Each row of a before or after table is a point. The points were changed in one or more steps. Then noise was added and the rows were shuffled. The steps act on how far a point lies along the listed directions, d1 being the first. Name the steps. A step turns or swaps two directions, mirrors them in a line or flattens them onto one, adds a multiple of one to another, or multiplies one. Angles are multiples of 10 degrees, from the lower direction toward the higher: turns from -170 to 170, lines from 10 to 170 but not 90. Use the fewest steps. Two steps may share a direction if one is a turn and the other turns, adds or multiplies; they go together, in the order done. Otherwise the lowest direction goes first.
(in the rows, 128 means zero)

Directions:
(1): [145  88 104]
(2): [111 146  86]
Before (9 x 3):
[[ 78 199 151]
 [104 144 141]
 [143  65 108]
 [118 161 155]
 [128 116 140]
 [109 161 132]
 [149  96 148]
 [130 149 146]
 [148  94 114]]
After, 9 rows:
[[121 147 164]
 [116 166 140]
 [148  85 126]
 [138  95 109]
 [121 132 147]
 [149 111 133]
 [150  47  92]
 [ 89 177 158]
 [124  96 122]]
Steps: mirror d1 and d2 in the line at 80 degrees

Directions:
(1): [141 102 121  94  67 112 147 121]
(2): [ 82 125 137  80 145 135 144 164]
Before (12 x 8):
[[125 113 151 105  84 136 144 115]
 [122 139 127 140 152 160 106 122]
 [168 146 138 174 133 117 118  89]
 [ 97 158 135 142 228 147 109 142]
 [133 139 109 152 152 146 128 134]
 [ 71 137 146 131 174 142 115 160]
 [152 132 138 152 133 124 103 117]
 [147 114 118 163 129 118 125 117]
 [123  95 134  94  99 129 147 142]
 [148 171 127 234 182 155  81  89]
 [177 134 113 193 120 132 115  93]
 [102 119 130  74  98 126 161 149]]
After, 12 rows:
[[ 79 148 137 108 218 146 124 158]
 [166 149 122 184 130 131 117  97]
 [118  98 122 109 113 114 146 144]
 [164 113 129 168 120 132 119 106]
 [ 39 119 142  39 129 144 158 182]
 [119 117 144  92 116 122 127 144]
 [103 129 130 106 143 159 121 136]
 [111 129 113 112 142 145 142 153]
 [151 125 150 151  95 138 128  95]
 [ 87 145 143 159 180 144 102 147]
 [108 101 123  68  86 128 165 154]
 [109 119 144  71 106 114 160 139]]
Steps: mirror d1 and d2 in the line at 150 degrees

Directions:
(1): [ 84 143  79 160 141  77 144 125 133 115 119]
(2): [137 154 124 160  87 130 148 159 145 186 145]
(3): [164 169 115 142 117 119  86  71 142 126 137]
(4): [154 104 137 148  91  94 111 162 132  78 154]
(5): [120 102 142 200 129 156 119 110  91 128 116]
(6): [102  97 146 118 136  90  95 113 114 171 172]
Before, 13 rows:
[[149 150 110 166 141 107  99 105 144 121 133]
 [131  88 150  66 160 199 164 125 115 182  98]
 [125 106 131 200 131 128 122 135 143 132 112]
 [109 124 151  48 153 199 145 119 129 178  99]
 [134 131 148 125  98  84 125 118 153 172 172]
 [109 155  87 170 124 103 121 107 116 175 154]
 [ 96  92 165  43 165 135 112 112 122 178 148]
 [ 92 123 113 127 144 132 167 135 137 116 109]
 [118 146 116  73 153 146 129 140 129 177 117]
 [126 140 119 132 125 158 149 136 165 117 112]
 [134 163 111 146 135 164 141 108 142  90  83]
 [118 126 135  90 169 184 162 102 121 150  88]
 [108 134  97 185 116 105 132 117 125 110 127]]
After:
[[167  84 151 130  97 121 134 167 130  64 138]
 [147 104 127  80 130 105  98 165 126  91 138]
 [133  71 174  80 100  92  98 168 134 136 187]
 [ 95 142  94 171 137 119 139  99 122 125 114]
 [103 114 118 140 124 116 160 154 140  99 123]
 [159  72 170  80  89 131 105 177 135  68 145]
 [104 125  91 140 160  96  97  81  98 108 142]
 [110 107 128 181 159 141 124 110 136 135  95]
 [143 156 106 163 148 116 104  98 143 137 127]
 [150 155 114 163 105 145 137 133 151  78 101]
 [127 128 122 126 132 153 139 132 160  93 111]
 [174  44 166  94 104 137 131 179 119  87 140]
 [112 124 147  87 154 104 118  70 136 152 143]]
Steps: turn d2 and d4 by -150 degrees

Directions:
(1): [196 117 176 177 126 163  93  95 144 148 140 120 111 120 137 131 140 135]
(2): [160 128  92  99 103 129 151  95 143 143 130 112 142 166 128 193 171 103]
(3): [163 119 105  90 156 152  98 160 147 128 126 153 101 154  65 138 100 153]
(4): [156 196 130 119 160 129 125  97 110  70 132 118 169 144 123 109 139 156]
Before (11 x 18):
[[ 84 131 117 147  94 100 149 123 123 149 108 103 146 117 161 146 147  97]
 [101 163 124 120 104  94 148  86 100 102 109  94 170 141 161 110 143 126]
 [129 105 148 177 117 130 106 124 126 158 116 124 118  88 130 110  98 128]
 [179 233 189 172 164 144 110  73 102  50 125 102 177 120 143  79 139 191]
 [125  92 161 176 100 135 112 141 137 153 133 116 114  92 152 139 133 127]
 [118 129  98 143  93 129 152 107 124 137 129 108 157 135 163 135 141 111]
 [143 210 119 112 146 122 179  68 112  48 139  98 199 160 150 135 163 155]
 [ 61 131 155 158 138 117 136 159 102 140 125 124 130  80 147  67  94 137]
 [116 143 114  94 127 103 141 131 128 111 113 134 128 126 130 139 142 124]
 [108  83 111 115  92 111 150 136 136 155 120 126 108 133 125 154 131 112]
 [ 75  91 124 141 110 110 132 153 126 132 105 155 116 101 137 111 115 131]]
After:
[[ 78 168  83  75 120  83 155 121  97  92 100 111 167 157 124 117 125 134]
 [ 94  93 148 167  91 115 132 147 127 147 124 115 121  86 165 139 135 117]
 [125 212  93  81 156 119 184  91 112  37 135 111 198 172 128 137 146 158]
 [140 241 174 158 158 123 131  78  89  39 121  98 191 113 160  75 145 178]
 [114  79 108 109  98 116 144 142 140 153 119 129 107 138 112 153 126 118]
 [ 51 130 131 127 148 113 140 181 103 132 120 135 128  93 121  70  80 144]
 [ 60 135  79 105 105  89 160 155 122 140 102 117 143 134 130 152 128 104]
 [130 142 110  86 133 113 129 136 134 111 113 145 116 135 114 142 135 133]
 [ 81  90 111 127 117 113 125 167 130 130 102 162 113 106 122 112 107 138]
 [108 110 146 175 111 113 121 124 117 153 113 123 130  82 143 107 102 123]
 [ 96 131  70 112 101 119 158 129 123 131 123 121 158 146 144 136 130 110]]
Steps: turn d1 and d3 by -50 degrees; multiply d1 by 1.3

Directions:
(1): [110 113 150 134 147 146 131 156 105 157 181 142 133 154 174 122 161 138
 122 168 134 158  85 114  50 111  92 111 133 146 161 100]
(2): [182 176 135 144 196 173 122 112 104 174 182 123 173 140 133 105 108 134
 133 110 127 114 130 135 150 128 149  97 128  98  94 135]
(3): [106 145  92  99 164 110 167 164 142 104 134 102 164  91 148 146 103  96
 125  88 115 170 126  74 137 113  88 115 144 155  85 107]
Before:
[[ 94 108 119 112 125 127 124 147 132 116 127 121 116 127 148 120 142 125
  121 151 132 141 122 123  95 115  97 124 137 153 168 104]
 [100 115  93 110 134 100 146 168 142  63  90  98 139  80 126 153  92  80
  130  77 115 153 133  82 173 138 100 128 147 165  88 119]
 [137 118 149 138  89 121  99  98 132 111  90 143  95 149 125 136 135 138
  120 151 141 115 137 157 126 148 154 140 111 124 145 140]
 [107  77 169 155  38 115 102  88 139 105  61 124  77 147  94 133 150 165
  132 176 128  79 140 170 131 147 138 162 105 115 188 152]
 [143 137 117 120 141 146 119 142 144 125 131 120 132 110 133 112  96 143
  129 110 137 125 148 120 155 127 137 104 138 121 105 125]
 [133 172 110 109 209 149 170 152 119 136 189 123 189 109 171 137 105 104
  115  88 108 159 104  88 115 132 101 105 140 146  73  84]
 [111 104 132 119 142 143 151 154 112 153 183 130 134 159 179 121 152 137
  126 175 121 166  78 103  38 110  75 106 136 145 176  79]
 [ 96 154 105 130 172 127 156 144 117 153 149 117 160 128 142 127 137 111
  115 113 120 136 125  98 128 104  94 121 141 129  94 113]
 [137 169  78  95 201 127 168 135 142 138 140 113 195  81 135 125  91 113
  136  74 105 143 125  65 163 116  99  94 149 121  70 119]
 [150 144 156 134 152 163 118 100 125 162 144 140 134 143 124 109 132 151
  121 120 113 119 108 147 145 132 151 115 122  85 116 145]]
After:
[[ 46  43 158 132  20  85 128 135 150  78  61 122  67 135 129 155 172 151
  124 193 126 129 110 129  72 127  80 168 116 162 210 119]
 [188 201 121 131 218 174 144 104 112 158 185 126 193 120 134 117  85 119
  123  74 110 109 134 130 174 153 158 105 128 103  55 117]
 [ 84  91 118 112  87 110 117 137 143  97  92 126  91 124 129 125 147 128
  122 157 133 129 134 139 105 122 108 142 132 152 182 115]
 [155 148 119 123 159 157 118 140 138 136 146 119 144 114 137 107  93 142
  129 106 136 125 146 119 158 126 140  94 139 115  96 125]
 [171 168 157 138 193 184 121 102 111 186 179 137 163 148 136  99 124 151
  122 112 112 122 102 141 144 127 150  95 125  77  98 140]
 [ 88  98  92 109 103  83 141 163 151  45  62 100 117  76 113 160  97  80
  131  81 117 146 141  91 179 144 106 144 143 168 100 125]
 [123 165 109 141 170 136 141 120 116 160 141 118 157 133 120 117 128 118
  120 107 121 110 142 122 159 116 125 124 133 108  87 132]
 [132 100 137 131 101 136 126 114 122 143 136 137 104 161 133 118 146 149
  131 173 123 122 110 145  87 132 123 129 123 120 181 111]
 [179 195  84 109 220 151 152 105 132 160 148 113 206  89 114 109  77 122
  141  62 106 113 143  90 200 126 135  87 143  91  52 139]
 [110 105 143 127  89 109 114 124 134 101  98 141  95 143 146 145 145 131
  116 159 141 142 120 133  94 137 123 138 118 147 153 120]]
Steps: flatten d1 and d3 onto the line at 130 degrees; multiply d2 by 2
